Each row is a point. Each copy is the shape, with its points in the same order, turned, moved and blurred by noise. Say if it was mirrored as well.

Shape (5 x 2):
+0.06 +0.25
+0.23 -0.32
+0.47 +0.00
+0.05 +0.00
-0.48 -0.14
Copy 1, 5 rows:
+0.12 +0.39
+0.16 -0.17
+0.45 +0.03
+0.04 +0.15
-0.49 +0.11
Copy 1 is: only turned
Copy 2, 5 rows:
-0.13 +0.36
+0.27 -0.10
+0.39 +0.32
-0.01 +0.12
-0.40 -0.25
Copy 2 is: only turned
Copy 3 (5 x 2):
-0.13 +0.31
+0.30 -0.12
+0.35 +0.17
+0.07 -0.04
-0.47 -0.30
Copy 3 is: only turned
Copy 4, 5 rows:
+0.03 +0.28
+0.37 -0.23
+0.49 +0.10
+0.10 -0.04
-0.41 -0.22
Copy 4 is: only turned

Shape (9 x 3):
-0.04 +0.48 -0.17
-0.26 -0.35 +0.23
-0.04 +0.43 +0.07
-0.22 +0.34 +0.30
+0.04 +0.24 -0.30
+0.08 +0.11 -0.04
-0.32 +0.28 +0.15
+0.19 -0.47 -0.17
+0.26 -0.33 +0.19
Copy 1, 9 rows:
-0.03 +0.17 -0.36
-0.44 +0.00 +0.45
-0.03 -0.10 -0.30
-0.33 -0.27 -0.21
+0.02 +0.34 -0.17
+0.04 +0.09 -0.03
-0.36 -0.14 -0.22
+0.04 +0.39 +0.57
+0.14 +0.01 +0.53
Copy 1 is: mirrored
Copy 2, 9 rows:
+0.20 +0.43 -0.25
-0.02 -0.46 -0.04
+0.36 +0.31 -0.13
+0.47 +0.04 -0.17
-0.03 +0.39 -0.14
+0.06 +0.16 +0.02
+0.37 +0.01 -0.31
-0.44 -0.13 +0.22
-0.05 -0.19 +0.43
Copy 2 is: mirrored

Shape, 10 rows:
-0.31 -0.42 -0.14 +0.04
-0.14 +0.55 -0.01 -0.35
+0.01 +0.44 +0.10 +0.07
-0.40 -0.10 -0.36 -0.02
+0.18 -0.06 -0.20 +0.08
-0.37 +0.04 +0.04 -0.20
+0.42 +0.50 +0.32 +0.00
-0.41 -0.06 -0.15 -0.45
+0.13 -0.26 +0.04 +0.20
-0.15 -0.39 +0.02 -0.23
Copy 1:
-0.44 -0.24 -0.21 +0.15
-0.09 +0.64 +0.10 -0.21
+0.24 +0.33 -0.03 -0.08
-0.47 +0.13 -0.24 +0.24
-0.06 -0.05 +0.13 +0.28
-0.32 +0.18 -0.16 -0.20
+0.52 +0.26 +0.32 -0.20
-0.62 +0.22 -0.03 -0.16
+0.02 -0.31 +0.03 +0.13
-0.44 -0.22 +0.04 -0.09
Copy 1 is: mirrored
Copy 2 (10 x 4):
-0.10 -0.45 -0.22 +0.16
-0.12 +0.57 -0.20 -0.16
+0.12 +0.42 +0.06 +0.10
-0.16 -0.11 -0.48 +0.24
+0.37 -0.06 -0.14 +0.05
-0.29 +0.06 -0.15 -0.01
+0.40 +0.54 +0.37 -0.14
-0.36 -0.06 -0.40 -0.23
+0.24 -0.23 +0.16 +0.13
-0.15 -0.39 -0.12 -0.16
Copy 2 is: only turned

Shape:
+0.51 -0.05 -0.06 +0.38 +0.40 +0.23
-0.25 -0.15 -0.25 -0.01 -0.27 -0.04
+0.18 +0.35 -0.10 +0.19 +0.53 +0.18
-0.10 -0.26 -0.29 -0.08 -0.30 -0.17
-0.18 -0.18 -0.36 -0.30 -0.50 +0.09
-0.02 +0.24 +0.30 +0.27 +0.07 -0.32
+0.11 -0.10 +0.13 +0.22 +0.58 +0.32
+0.18 +0.04 +0.20 +0.23 +0.24 +0.42
+0.03 -0.08 -0.11 -0.40 -0.47 -0.10
-0.02 -0.27 -0.14 -0.34 -0.01 -0.08
Copy 1:
+0.50 -0.07 -0.31 +0.37 +0.35 -0.16
-0.30 -0.02 -0.16 -0.12 -0.30 -0.03
+0.29 +0.32 -0.13 +0.22 +0.48 +0.01
-0.22 -0.06 -0.21 -0.21 -0.38 -0.14
-0.19 -0.04 -0.34 -0.41 -0.54 +0.20
+0.01 +0.22 +0.35 +0.15 +0.05 -0.38
+0.27 -0.17 -0.05 +0.21 +0.56 +0.07
+0.37 -0.12 +0.05 +0.28 +0.21 +0.16
+0.06 +0.03 -0.11 -0.44 -0.51 -0.07
-0.03 -0.18 -0.24 -0.51 -0.10 -0.14
Copy 1 is: only turned
Copy 2, 10 rows:
+0.33 -0.17 -0.07 +0.44 +0.48 +0.18
-0.04 -0.05 -0.16 +0.09 -0.46 +0.01
+0.08 +0.25 -0.20 +0.18 +0.55 +0.22
+0.16 -0.16 -0.17 +0.02 -0.53 -0.08
+0.10 -0.09 -0.16 -0.04 -0.75 +0.27
+0.07 +0.32 +0.18 +0.16 +0.11 -0.37
-0.05 -0.21 +0.12 +0.16 +0.53 +0.26
+0.06 -0.02 +0.24 +0.35 +0.30 +0.37
+0.35 +0.06 +0.04 -0.15 -0.62 +0.13
+0.18 -0.18 -0.06 -0.25 -0.27 +0.10
Copy 2 is: only turned
Copy 3:
+0.68 -0.07 +0.26 +0.19 +0.27 +0.18
-0.24 -0.16 -0.25 +0.16 -0.22 +0.14
+0.40 +0.37 +0.18 +0.12 +0.34 +0.07
-0.03 -0.25 -0.37 +0.10 -0.26 -0.03
-0.20 -0.19 -0.55 -0.02 -0.37 +0.29
+0.03 +0.16 +0.27 +0.29 -0.20 -0.38
+0.30 +0.07 +0.43 +0.00 +0.52 +0.15
+0.25 +0.02 +0.38 +0.07 +0.20 +0.28
-0.18 -0.23 -0.27 -0.22 -0.57 +0.04
-0.05 -0.17 -0.33 -0.26 -0.05 -0.03
Copy 3 is: only turned
Copy 4:
+0.51 -0.25 +0.03 +0.07 +0.49 +0.05
-0.27 -0.33 -0.24 +0.23 -0.26 +0.02
+0.49 +0.17 +0.21 +0.14 +0.13 +0.08
-0.22 -0.46 -0.30 +0.15 -0.27 -0.14
-0.36 -0.33 -0.44 +0.04 -0.45 +0.13
-0.13 +0.12 +0.10 +0.24 +0.19 -0.41
+0.31 -0.21 +0.43 +0.16 +0.37 +0.29
+0.09 -0.03 +0.14 +0.10 +0.46 +0.25
-0.40 -0.28 -0.39 -0.17 -0.31 -0.04
-0.10 -0.39 +0.03 -0.13 -0.32 +0.00
Copy 4 is: mirrored

Shape:
-0.12 -0.22 -0.49 -0.22 +0.42 +0.15 -0.17 -0.05
+0.37 -0.14 -0.12 -0.42 +0.16 -0.10 -0.02 +0.01
+0.08 -0.26 -0.05 -0.22 +0.25 +0.05 -0.49 -0.35
+0.19 +0.32 +0.01 +0.15 -0.10 -0.32 +0.07 +0.17
+0.15 +0.50 +0.33 +0.15 -0.07 +0.18 +0.06 +0.30
-0.17 +0.36 +0.56 +0.14 -0.18 -0.24 +0.41 +0.41
+0.01 +0.40 +0.18 +0.35 -0.01 -0.34 +0.30 +0.12
+0.07 +0.48 +0.13 -0.09 -0.06 +0.16 +0.39 +0.05
-0.03 +0.28 +0.16 +0.11 -0.11 -0.08 +0.05 +0.53
+0.11 +0.03 +0.05 +0.33 -0.30 +0.06 +0.25 +0.11
+0.25 -0.18 +0.15 +0.02 +0.35 +0.11 +0.16 +0.11
-0.09 +0.35 +0.38 +0.09 -0.55 -0.16 +0.41 +0.39
-0.05 -0.32 -0.22 -0.29 +0.40 -0.01 -0.22 -0.44
Copy 1:
+0.01 -0.12 -0.11 -0.38 +0.65 +0.15 -0.51 +0.01
+0.41 +0.11 +0.02 -0.35 +0.26 +0.01 -0.10 +0.09
+0.31 -0.24 +0.22 -0.30 +0.42 +0.11 -0.40 -0.37
+0.04 +0.32 -0.08 +0.04 -0.04 -0.50 -0.32 +0.10
-0.09 +0.38 +0.31 +0.31 -0.15 -0.18 -0.18 +0.22
-0.29 +0.08 +0.24 +0.22 -0.27 -0.61 +0.19 +0.45
-0.19 +0.17 +0.03 +0.29 +0.00 -0.71 -0.18 +0.20
-0.25 +0.52 +0.12 +0.12 +0.14 -0.18 +0.14 +0.17
-0.16 +0.11 +0.04 +0.04 -0.25 -0.30 -0.25 +0.39
-0.08 +0.06 -0.26 +0.31 -0.13 -0.23 -0.04 -0.02
+0.28 -0.09 +0.10 +0.16 +0.34 -0.04 -0.06 +0.26
-0.35 +0.20 -0.06 +0.12 -0.48 -0.48 +0.18 +0.27
+0.21 -0.23 +0.09 -0.33 +0.73 +0.02 -0.23 -0.30
Copy 1 is: only turned
Copy 2, 13 rows:
+0.44 -0.18 -0.09 -0.06 +0.06 -0.36 +0.00 -0.43
+0.35 -0.30 +0.03 -0.36 +0.12 +0.11 -0.18 +0.05
+0.15 -0.10 -0.10 -0.07 +0.17 +0.11 -0.39 -0.48
+0.00 +0.16 +0.20 +0.00 +0.15 -0.04 -0.11 +0.52
+0.22 +0.46 +0.37 +0.07 -0.24 +0.23 -0.03 +0.44
-0.30 +0.45 +0.54 -0.27 -0.26 +0.09 +0.19 +0.57
-0.13 +0.42 +0.31 -0.05 +0.21 -0.04 +0.11 +0.51
+0.22 +0.42 +0.04 -0.21 -0.18 +0.18 +0.22 +0.41
+0.00 +0.18 +0.45 +0.05 -0.24 -0.11 -0.02 +0.44
-0.11 +0.09 +0.09 +0.24 -0.04 +0.20 +0.25 +0.36
+0.28 -0.06 +0.40 -0.15 +0.12 +0.22 +0.13 -0.08
-0.38 +0.29 +0.30 -0.13 -0.38 +0.13 +0.18 +0.74
+0.17 -0.09 -0.18 -0.26 +0.29 -0.07 -0.18 -0.55
Copy 2 is: mirrored

Shape (15 x 9):
+0.47 -0.41 +0.05 +0.04 +0.25 -0.17 -0.03 -0.24 +0.28
+0.18 +0.02 -0.06 +0.29 -0.19 +0.29 +0.03 -0.15 +0.08
+0.04 +0.12 -0.33 -0.25 +0.45 -0.01 +0.33 +0.33 -0.18
-0.02 +0.21 +0.54 +0.12 +0.34 -0.16 +0.15 +0.51 -0.55
-0.15 +0.08 +0.39 -0.08 +0.05 +0.35 +0.06 -0.05 -0.52
+0.51 +0.22 +0.28 +0.40 -0.16 +0.12 -0.53 +0.56 -0.45
+0.03 -0.13 -0.18 +0.35 -0.10 -0.47 -0.47 +0.14 -0.51
+0.40 +0.18 -0.21 -0.03 -0.07 +0.01 +0.24 -0.09 -0.29
+0.22 +0.02 +0.20 -0.32 +0.36 +0.18 -0.19 -0.03 -0.36
-0.25 -0.34 -0.11 +0.13 -0.14 -0.09 -0.05 +0.24 +0.30
+0.55 -0.09 +0.10 +0.30 +0.29 +0.12 +0.23 -0.02 +0.29
+0.07 +0.32 -0.24 +0.35 +0.11 -0.01 +0.09 +0.28 -0.38
-0.25 +0.31 -0.28 -0.34 +0.15 -0.39 -0.10 +0.18 -0.44
+0.04 +0.38 +0.02 -0.37 -0.05 -0.22 +0.23 -0.23 -0.19
-0.29 -0.03 -0.05 +0.43 +0.06 +0.07 -0.03 -0.25 +0.29
Copy 1:
+0.23 -0.68 +0.00 -0.30 -0.05 +0.13 -0.12 -0.18 +0.07
+0.28 -0.06 -0.20 +0.34 -0.15 +0.09 +0.10 -0.02 +0.00
-0.45 +0.12 -0.18 -0.11 +0.37 +0.47 -0.12 -0.25 +0.18
-0.46 +0.23 +0.64 +0.10 +0.51 -0.14 -0.25 +0.21 +0.10
-0.26 +0.25 +0.34 +0.30 +0.06 +0.17 +0.01 -0.04 -0.49
+0.36 +0.38 +0.28 +0.09 -0.08 -0.22 -0.53 +0.56 +0.13
+0.10 +0.09 -0.31 -0.19 +0.32 -0.33 -0.19 +0.46 -0.25
-0.23 +0.03 -0.23 +0.06 -0.13 +0.01 -0.34 -0.22 +0.11
-0.04 +0.24 +0.27 -0.18 +0.01 +0.27 -0.25 -0.19 -0.32
-0.04 -0.32 -0.14 -0.16 +0.21 +0.18 +0.46 +0.36 +0.04
+0.22 -0.40 +0.14 +0.14 -0.02 +0.21 -0.21 -0.21 +0.40
-0.09 +0.23 -0.18 +0.29 +0.44 -0.01 -0.28 +0.13 +0.19
-0.44 +0.45 -0.23 -0.40 +0.40 -0.05 +0.03 -0.04 -0.13
-0.39 +0.22 -0.07 -0.06 -0.04 -0.13 +0.18 -0.38 -0.04
+0.28 -0.20 -0.12 +0.18 +0.32 +0.06 +0.47 -0.06 -0.07
Copy 1 is: mirrored
Copy 2:
+0.15 -0.55 +0.01 -0.47 -0.03 +0.30 +0.25 -0.21 +0.00
+0.14 +0.09 -0.03 +0.09 +0.00 +0.17 +0.31 -0.25 +0.16
-0.31 +0.06 +0.35 -0.22 +0.42 +0.22 +0.00 +0.45 +0.26
+0.17 -0.19 +0.76 +0.18 +0.12 -0.05 -0.44 +0.39 +0.02
-0.03 +0.21 +0.67 +0.24 -0.11 +0.12 -0.08 -0.02 -0.18
+0.85 +0.27 +0.07 +0.17 -0.14 -0.03 -0.48 +0.04 +0.16
-0.01 +0.07 -0.27 -0.01 +0.16 -0.23 -0.55 -0.10 -0.33
+0.16 +0.15 +0.20 -0.25 +0.27 -0.03 +0.32 +0.17 +0.05
+0.01 +0.14 +0.56 -0.32 +0.04 +0.32 -0.19 -0.10 -0.05
-0.39 -0.22 -0.29 +0.07 -0.34 +0.10 -0.05 +0.04 +0.23
+0.31 -0.48 +0.09 -0.18 +0.05 +0.35 +0.32 -0.03 +0.42
+0.06 +0.14 +0.06 +0.20 +0.43 -0.02 -0.02 +0.26 +0.26
-0.41 +0.22 +0.32 -0.17 +0.30 -0.35 -0.41 +0.15 +0.00
-0.26 +0.15 +0.54 -0.30 +0.19 -0.40 +0.23 -0.06 +0.06
-0.36 -0.24 -0.05 +0.33 +0.02 +0.23 +0.08 -0.46 +0.29
Copy 2 is: only turned
Copy 3 (15 x 9):
-0.26 -0.16 -0.62 +0.40 -0.08 +0.18 +0.09 +0.13 +0.22
+0.09 -0.04 -0.15 +0.17 -0.23 +0.22 -0.04 -0.38 -0.05
+0.17 -0.09 -0.04 -0.40 +0.26 +0.12 +0.27 +0.16 -0.22
-0.26 +0.59 +0.33 +0.02 +0.39 +0.07 +0.26 +0.32 -0.39
-0.38 +0.21 +0.16 -0.08 -0.04 +0.23 -0.17 -0.14 -0.63
+0.47 +0.69 +0.13 +0.43 -0.03 +0.02 -0.24 +0.21 -0.44
+0.11 -0.03 +0.09 +0.63 +0.31 -0.57 -0.11 +0.05 -0.42
+0.22 +0.14 -0.31 -0.03 +0.15 +0.06 +0.08 -0.39 -0.25
-0.18 +0.09 -0.23 -0.13 +0.15 +0.18 -0.28 +0.27 -0.40
-0.02 -0.35 +0.14 +0.15 -0.42 -0.26 +0.27 +0.02 +0.16
-0.04 +0.17 -0.28 +0.24 -0.11 +0.48 +0.22 -0.06 +0.32
+0.30 +0.11 +0.27 +0.16 +0.37 -0.07 +0.14 -0.20 -0.18
+0.10 -0.04 +0.06 -0.34 +0.43 -0.53 +0.00 +0.12 -0.39
-0.22 +0.15 -0.35 -0.42 +0.30 -0.28 -0.06 -0.29 -0.16
-0.20 -0.32 +0.21 +0.23 -0.13 +0.03 -0.08 -0.41 +0.25
Copy 3 is: mirrored
